Every row gives one point. Each copy is the shape, with its points in the same order, turned, moved and blurred by noise. Some copies are also mirrored. Which?

Shape:
[[-1.1 -6.2 -5.0]
 [ 1.0  1.4  4.0]
 [-2.9 -3.9 -1.8]
 [-1.4  2.6 -0.6]
 [ 2.6 -2.7 -1.1]
 [-0.1  0.6 -5.0]
 [ 4.6  3.9  3.7]
 [ 3.4  3.5  1.9]
 [-3.7 -4.6  4.8]]
Copy 1 (9 x 3):
[[ 2.0 -6.9 -3.6]
 [-2.7  3.6  0.4]
 [-0.5 -4.2 -0.4]
 [ 1.5  1.3  3.0]
 [ 0.5 -0.4 -3.5]
 [ 4.8 -1.5  0.3]
 [ 0.0  7.8 -0.6]
 [ 0.9  5.6 -0.3]
 [-6.6 -2.7 -0.1]]
Copy 1 is: mirrored
Copy 2 (9 x 3):
[[-1.0 -0.4 -7.8]
 [ 2.1  0.2  3.3]
 [-1.9  0.1 -3.1]
 [-0.6  4.3  1.3]
 [ 4.0  0.1 -3.1]
 [ 1.3  5.2 -3.8]
 [ 7.3  1.9  5.6]
 [ 5.1  3.2  4.2]
 [-3.6 -3.3  3.0]]
Copy 2 is: only turned
Copy 3 (9 x 3):
[[-5.9  0.3 -4.6]
 [ 3.5 -2.0  2.7]
 [-4.8 -0.6 -0.3]
 [ 0.5  2.5  2.9]
 [ 0.8 -0.7 -2.9]
 [-1.0  4.3 -1.5]
 [ 7.6 -0.8  2.2]
 [ 5.5  0.9  1.1]
 [-3.1 -6.0  2.9]]
Copy 3 is: only turned

Shape (7 x 3):
[[-0.8 -2.6 -1.8]
 [-7.5  1.8 -2.1]
 [-0.3 -7.5  3.4]
 [ 3.4  0.1 -0.5]
 [ 1.3 -4.9  3.0]
 [ 2.6  3.4  0.7]
 [ 1.2  1.9  3.0]]
Copy 1:
[[-1.6 -4.3  1.9]
 [-2.9  1.7  6.9]
 [ 4.7 -7.5  2.2]
 [-1.1 -2.9 -3.0]
 [ 3.7 -5.8  0.1]
 [-1.0  0.7 -3.5]
 [ 1.8  0.7 -1.8]]
Copy 1 is: only turned
Copy 2, 7 rows:
[[-2.9  2.0  0.6]
 [-4.7 -6.1  0.4]
 [-3.5  4.3  6.9]
 [ 2.1  3.6  0.6]
 [ 0.2  4.2  5.9]
 [ 5.2 -0.2 -0.5]
 [ 3.7 -0.9  2.9]]
Copy 2 is: mirrored
Copy 3 (7 x 3):
[[ 0.5 -0.3  3.3]
 [-2.7  6.9  1.2]
 [-4.1 -5.2  4.2]
 [ 3.4 -2.6  0.1]
 [-1.1 -4.6  2.9]
 [ 2.6 -1.5 -4.0]
 [ 0.3 -2.5 -3.2]]
Copy 3 is: mirrored

Shape:
[[ 4.0 -0.8 -1.6 -5.4]
 [ 0.2  2.8  1.5 -4.3]
 [ 0.2 -5.7  4.1  4.6]
 [-1.4  1.0 -0.8 -2.1]
 [-4.3 -0.4 -1.5 -0.9]
 [-4.6  1.8  2.1  2.2]
 [ 2.0  2.8 -5.6 -3.5]
 [ 6.1  0.9 -6.1 -2.2]]
Copy 1:
[[-6.6  0.3 -1.5 -0.5]
 [-3.0  3.8  2.8  1.8]
 [ 3.1 -7.0  2.2  3.9]
 [-1.2  2.2  2.5 -1.1]
 [ 1.2  0.6  4.0 -2.6]
 [ 4.4  2.0  4.8  1.8]
 [-3.2  3.9 -3.0 -3.3]
 [-3.8  2.0 -6.4 -2.9]]
Copy 1 is: mirrored
Copy 2 (8 x 4):
[[ 4.5 -4.8  3.9  2.0]
 [ 3.1 -1.3  3.7 -2.9]
 [-4.0  3.4 -0.2  5.1]
 [ 1.0 -2.9  1.9 -2.0]
 [-2.3 -3.0  1.0 -3.0]
 [-2.2  1.3 -0.5 -3.7]
 [ 5.2 -7.1 -0.2 -1.6]
 [ 6.6 -7.3 -1.8  2.5]]
Copy 2 is: only turned
